Every row gives one point. Examples show where two turns around zero, p and q, send a point. Write where each new point lands after one turn and then the other. Backwards means that the second turn is done in reverse. Each puzzle has new turns, and all numbers are rounded.

Turn p:
+0.44 -0.43 => +0.59 -0.17
-0.18 -0.03 => -0.14 -0.11
-0.26 +0.46 => -0.45 +0.28
Turn q:
-0.56 +0.21 => -0.49 +0.34
+0.34 +0.16 => +0.37 +0.07
+0.22 -0.37 => +0.12 -0.41
Where do these land?
q, then p: -0.07 -0.17 => -0.03 -0.18
q, then p: +0.17 -0.06 => +0.18 -0.02
q, then p: -0.71 -0.28 => -0.62 -0.44
p, then q backwards: +0.12 +0.50 => -0.25 +0.45
p, then q: +0.49 +0.01 => +0.47 +0.13

Turn p:
-0.48 -0.44 -0.18 => -0.62 -0.26 +0.02
+0.61 +0.28 -0.09 => +0.60 +0.08 -0.31
+0.26 +0.32 +0.46 => +0.48 +0.21 +0.32
-0.14 -0.48 +0.00 => -0.27 -0.41 +0.08
+0.15 +0.38 -0.39 => +0.12 +0.33 -0.45
-0.40 -0.07 +0.20 => -0.31 +0.05 +0.32
Turn q:
-0.43 -0.62 +0.13 => -0.14 -0.75 +0.07
+0.34 +0.47 +0.28 => +0.10 +0.55 +0.33
-0.03 -0.29 -0.62 => +0.12 -0.23 -0.64
-0.11 +0.36 +0.23 => -0.26 +0.26 +0.24
+0.22 +0.08 -0.02 => +0.17 +0.16 +0.00
Where do these land?
p, then q: +0.12 -0.08 +0.22 => +0.18 -0.06 +0.18
p, then q backwards: -0.18 -0.42 +0.15 => -0.34 -0.20 +0.27
p, then q: +0.18 +0.92 -0.46 => -0.06 +0.92 -0.50
p, then q: -0.18 -0.50 -0.30 => -0.20 -0.53 -0.23
p, then q: -0.20 -0.08 +0.39 => -0.07 -0.09 +0.43
q, then p: +0.26 +0.17 +0.01 => +0.24 +0.19 -0.04

Turn p:
+0.23 +0.43 +0.14 -0.66 => +0.46 +0.36 +0.11 -0.58
-0.05 -0.64 -0.75 +0.43 => -0.07 -0.70 -0.60 +0.56
-0.22 +0.26 +0.04 -0.02 => -0.15 +0.28 -0.08 -0.10
+0.15 +0.15 +0.36 +0.27 => -0.05 +0.21 +0.40 +0.21
-0.11 -0.20 +0.22 -0.02 => -0.19 -0.15 +0.18 -0.10
Turn q:
+0.12 +0.31 -0.68 +0.11 => +0.11 +0.35 -0.59 +0.31
+0.47 -0.01 -0.34 -0.03 => +0.46 -0.01 -0.30 +0.17
-0.25 +0.06 +0.79 +0.08 => -0.29 -0.03 +0.77 -0.12
+0.06 -0.05 -0.52 -0.26 => +0.16 +0.06 -0.54 -0.14
-0.10 -0.26 +0.00 +0.22 => -0.18 -0.28 -0.03 +0.12
-0.30 -0.04 +0.75 -0.12 => -0.27 -0.08 +0.69 -0.33
Where do these land?
p, then q backwards: +0.01 -0.21 +0.22 -0.32 => -0.05 -0.23 +0.27 -0.25
p, then q: -0.55 +0.55 +0.11 +0.43 => -0.58 +0.67 -0.04 +0.16
p, then q: +0.73 -0.10 -0.11 +0.54 => +0.17 -0.37 +0.33 +0.76
q, then p: -0.21 -0.21 +0.03 -0.19 => -0.03 -0.16 -0.10 -0.30
p, then q: +0.49 -0.04 +0.12 -0.43 => +0.58 -0.14 +0.24 -0.15
p, then q: -0.47 +0.02 -0.37 -0.03 => -0.21 +0.13 -0.54 -0.08

Turn p:
-0.54 -0.20 +0.10 +0.59 +0.46 +0.40 +0.40 +0.06 => -0.58 +0.12 -0.26 +0.30 +0.50 +0.27 +0.62 +0.07
+0.37 +0.07 +0.04 +0.18 -0.28 +0.14 +0.21 +0.41 => +0.24 -0.02 +0.07 +0.43 -0.20 +0.12 +0.01 +0.43
-0.33 -0.35 +0.41 -0.45 -0.79 -0.15 -0.10 -0.25 => -0.05 -0.66 +0.51 -0.48 -0.53 +0.00 +0.25 -0.17
+0.71 -0.16 +0.26 -0.11 +0.45 -0.09 +0.24 +0.05 => +0.59 +0.05 -0.11 +0.19 +0.36 -0.54 +0.13 +0.23
-0.13 -0.24 +0.27 -0.25 +0.40 +0.27 -0.41 +0.18 => -0.07 -0.26 +0.20 -0.24 +0.66 +0.01 -0.15 +0.12
+0.48 -0.08 -0.55 -0.03 -0.28 -0.75 -0.09 +0.17 => +0.14 -0.08 -0.24 +0.30 -0.60 -0.55 -0.61 -0.08
+0.01 +0.63 +0.56 +0.13 +0.22 -0.17 -0.06 -0.17 => +0.11 +0.66 +0.55 -0.06 +0.15 -0.10 +0.17 -0.13
-0.39 -0.15 -0.62 +0.20 +0.01 +0.46 -0.34 -0.29 => -0.30 -0.18 -0.46 -0.06 +0.15 +0.64 -0.23 -0.44
-0.18 +0.47 -0.49 -0.26 -0.19 -0.09 +0.16 -0.17 => -0.06 +0.37 -0.29 -0.37 -0.48 +0.18 -0.18 -0.03
Turn q:
+0.48 -0.30 +0.38 +0.12 +0.44 +0.02 -0.08 -0.27 => +0.33 -0.01 +0.62 -0.03 +0.46 +0.01 +0.09 -0.17
+0.24 +0.19 +0.07 +0.50 +0.57 -0.19 -0.33 -0.22 => +0.23 +0.49 +0.41 +0.50 +0.36 -0.03 +0.14 +0.09
+0.13 +0.29 -0.28 -0.47 -0.10 -0.18 +0.25 +0.13 => +0.15 +0.17 -0.48 -0.42 -0.06 -0.21 -0.08 +0.12
-0.36 -0.06 -0.45 -0.14 +0.07 -0.55 +0.01 -0.38 => -0.19 +0.13 -0.51 +0.28 +0.28 -0.48 -0.10 -0.31
-0.09 +0.14 +0.23 -0.36 -0.25 +0.35 +0.07 +0.20 => -0.22 -0.07 +0.05 -0.48 -0.33 +0.16 -0.09 +0.09
-0.37 +0.03 -0.02 +0.55 +0.45 +0.38 -0.21 -0.49 => -0.33 +0.37 +0.27 +0.57 +0.24 +0.48 +0.09 -0.36
-0.50 -0.31 +0.06 -0.39 +0.17 +0.19 -0.27 +0.58 => -0.72 -0.35 -0.03 -0.24 +0.20 +0.08 +0.03 +0.48
-0.15 +0.52 +0.35 +0.51 -0.52 -0.03 +0.05 -0.35 => +0.06 +0.30 +0.22 +0.36 -0.82 -0.06 +0.05 -0.35
-0.23 -0.41 -0.52 -0.53 +0.01 -0.55 +0.67 +0.53 => -0.04 -0.53 -0.96 -0.38 +0.30 -0.42 +0.39 +0.15
+0.53 +0.19 +0.26 -0.31 -0.43 +0.05 -0.35 +0.02 => +0.30 +0.00 +0.35 -0.33 -0.32 -0.17 -0.54 +0.21
+0.32 -0.27 -0.06 +0.50 -0.43 +0.52 +0.20 +0.24 => +0.41 -0.50 +0.06 +0.15 -0.35 +0.64 +0.02 +0.04
Where do these land?
q, then p: -0.27 +0.01 +0.28 +0.50 +0.36 -0.11 +0.06 -0.11 => -0.13 +0.34 +0.03 +0.22 -0.03 +0.01 +0.61 -0.01
p, then q backwards: +0.11 +0.00 +0.04 -0.13 -0.85 +0.25 -0.57 +0.17 => +0.37 -0.30 +0.28 +0.24 -0.58 +0.64 -0.26 +0.04
q, then p: +0.34 -0.12 +0.24 -0.31 -0.38 +0.52 -0.36 -0.19 => +0.25 -0.46 +0.56 -0.31 +0.28 +0.17 -0.21 -0.14
q, then p backwards: -0.06 +0.37 +0.09 +0.14 +0.41 -0.15 +0.40 +0.22 => -0.07 +0.21 +0.24 +0.05 +0.17 +0.11 +0.61 -0.21
q, then p: +0.12 -0.14 -0.09 +0.64 +0.23 +0.10 +0.22 +0.20 => +0.21 +0.04 -0.27 +0.47 +0.14 +0.16 +0.40 +0.23
p, then q backwards: -0.43 -0.01 -0.16 +0.10 +0.26 +0.05 +0.44 +0.01 => -0.50 +0.19 -0.15 -0.13 +0.27 -0.03 +0.19 +0.23
p, then q: +0.21 -0.44 +0.30 -0.33 -0.34 +0.05 -0.30 +0.18 => +0.09 -0.62 +0.42 -0.11 +0.26 -0.16 -0.01 +0.06
p, then q: -0.13 -0.06 -0.07 +0.27 +0.60 +0.13 -0.19 +0.24 => -0.30 +0.37 +0.00 +0.29 +0.37 +0.13 +0.27 +0.17
q, then p: +0.11 +0.40 -0.65 -0.87 -0.29 -0.84 +0.30 -0.74 => +0.18 +0.49 -0.40 -0.40 -0.49 -0.53 -1.02 -0.79

Turn p:
+0.45 -0.43 -0.23 -0.28 +0.09 -0.08 -0.33 +0.39 -0.27 => +0.30 -0.22 -0.14 +0.48 +0.27 -0.30 -0.28 +0.13 -0.47
+0.15 +0.45 -0.08 -0.29 -0.01 -1.03 -0.45 -0.04 -0.09 => +0.00 +0.66 -0.50 +0.27 -0.10 -0.39 -0.42 -0.70 -0.09
-0.17 -0.37 +0.57 +0.19 +0.50 +0.15 -0.12 +0.42 -0.25 => -0.54 +0.10 +0.33 +0.35 +0.45 -0.06 -0.01 +0.54 -0.11
-0.12 -0.42 -0.12 -0.04 -0.01 +0.06 -0.04 -0.39 +0.21 => +0.01 -0.37 +0.30 +0.06 -0.20 -0.25 +0.20 -0.17 +0.10
+0.00 -0.54 +0.41 +0.64 +0.21 +0.08 +0.67 +0.03 -0.18 => -0.10 +0.11 +0.53 +0.29 +0.41 +0.35 +0.80 +0.29 +0.04
-0.05 -0.08 +0.15 +0.08 -0.35 +0.27 -0.22 +0.16 +0.70 => +0.13 -0.23 -0.11 -0.03 -0.21 -0.20 -0.07 +0.41 +0.68
-0.12 +0.21 -0.14 -0.66 +0.09 +0.64 +0.67 +0.03 -0.24 => +0.14 -0.16 +0.12 -0.96 +0.10 +0.07 +0.12 +0.29 -0.58
-0.27 +0.18 -0.36 +0.30 -0.05 -0.05 +0.05 +0.28 -0.10 => -0.20 -0.05 -0.44 +0.08 -0.17 +0.33 +0.16 +0.05 -0.11
+0.20 +0.79 -0.60 +0.32 +0.02 -0.09 +0.16 -0.56 +0.28 => +0.13 -0.13 -0.40 -0.43 -0.06 +0.55 +0.00 -0.86 +0.36
-0.06 +0.21 +0.41 -0.26 -0.49 +0.04 -0.41 -0.33 -0.07 => +0.14 +0.31 +0.34 -0.10 -0.49 -0.11 -0.52 +0.01 +0.19
Turn q:
-0.50 -0.05 +0.09 -0.22 +0.23 -0.92 -0.13 -0.04 -0.27 => -0.18 -0.25 -0.28 -0.09 -0.14 -0.46 -0.28 -0.26 -0.86
-0.21 -0.20 -1.04 +0.04 +0.24 +0.04 +0.23 +0.00 -0.12 => +0.00 +0.09 -0.99 -0.05 +0.43 -0.08 +0.03 +0.29 +0.13
+0.37 +0.32 -1.64 -0.18 -0.16 +0.15 -0.13 -0.07 -0.08 => +0.38 +0.53 -1.36 -0.29 -0.06 +0.49 -0.28 +0.36 +0.48
+0.30 +0.03 -0.15 +0.52 -0.12 +0.04 +0.13 -0.22 +0.29 => +0.36 +0.14 +0.05 +0.18 +0.04 -0.26 -0.15 +0.05 +0.52
+0.33 -0.64 +0.35 -0.21 -0.50 +0.11 +0.08 +0.37 -0.09 => +0.24 -0.38 +0.27 -0.19 -0.35 +0.06 +0.81 +0.06 +0.05
-0.19 -0.34 +0.38 +0.00 -0.03 +0.00 -0.42 -0.11 -0.27 => -0.11 -0.63 +0.16 +0.16 -0.12 +0.14 +0.00 -0.19 -0.17
-0.20 +0.31 +0.47 -0.21 -0.21 -0.03 +0.17 -0.11 -0.18 => -0.01 +0.22 +0.34 +0.15 -0.02 +0.15 +0.10 -0.37 -0.40
+0.51 +0.33 +0.60 -0.13 +0.31 +0.09 -0.02 +0.09 +0.05 => +0.03 +0.15 +0.78 -0.18 -0.09 +0.18 -0.22 +0.31 -0.14
-0.45 -0.11 +0.26 +0.41 -0.12 +0.08 -0.03 +0.48 -0.15 => -0.46 -0.14 +0.07 +0.54 -0.18 -0.21 +0.35 +0.03 -0.03
+0.26 +0.17 +0.33 -0.18 +0.17 +0.22 +0.18 -0.32 -0.02 => +0.21 +0.11 +0.46 -0.10 +0.29 +0.26 -0.12 +0.00 -0.08
-0.22 +0.17 +0.34 +0.16 +0.18 +0.21 -0.06 -0.07 +0.82 => -0.46 +0.16 +0.49 -0.13 +0.18 -0.27 -0.23 -0.29 +0.49
Where do these land?
p, then q: -0.07 -0.36 +0.12 +0.55 -0.31 -0.06 +0.04 -0.60 -0.30 => +0.26 +0.07 +0.67 +0.47 +0.13 -0.01 +0.25 -0.29 +0.30
q, then p backwards: +0.22 +0.54 -0.19 -0.05 -0.05 +0.19 +0.65 -0.23 +0.14 => +0.45 +0.31 +0.56 +0.00 -0.12 -0.38 +0.32 +0.11 -0.16
p, then q: -0.40 +0.46 +0.21 -0.29 +0.34 +0.22 -0.47 +0.26 -0.36 => -0.69 -0.23 -0.36 +0.17 -0.31 +0.37 -0.15 -0.24 -0.29
p, then q: +0.09 +0.26 -0.40 -0.18 -0.38 -0.47 -0.40 +0.29 -0.01 => +0.37 +0.08 -0.61 +0.14 -0.37 +0.12 -0.32 +0.01 +0.29
q, then p: -0.77 +0.29 +0.87 +0.39 -0.11 +0.34 +0.20 -0.10 +0.12 => -0.75 +0.43 +0.66 +0.05 -0.06 +0.39 +0.32 -0.24 +0.52
p, then q: -0.47 +0.15 -0.12 -0.42 +0.54 +0.04 +0.34 +0.17 -0.18 => -0.23 +0.01 -0.40 -0.04 +0.25 +0.16 +0.15 -0.10 -0.75
q, then p: +0.52 +0.17 +0.23 +0.01 -0.33 -0.46 -0.04 +0.17 -0.03 => +0.61 +0.46 +0.01 +0.10 -0.16 +0.07 -0.23 +0.13 +0.05
p, then q: +0.40 -0.34 -0.52 +0.11 +0.40 -0.08 -0.22 +0.34 +0.24 => +0.15 -0.47 -0.40 +0.04 +0.32 -0.44 -0.17 +0.44 +0.17
p, then q: +0.54 -0.55 -0.29 +0.03 -0.51 -0.04 -0.16 +0.18 -0.08 => +0.57 -0.19 +0.11 +0.21 -0.32 -0.20 +0.04 +0.57 +0.34
p, then q: -0.05 -0.62 +0.10 -0.15 +0.42 +0.32 +0.05 -0.47 +0.46 => +0.02 -0.46 +0.43 -0.33 +0.20 -0.64 +0.21 -0.21 -0.32
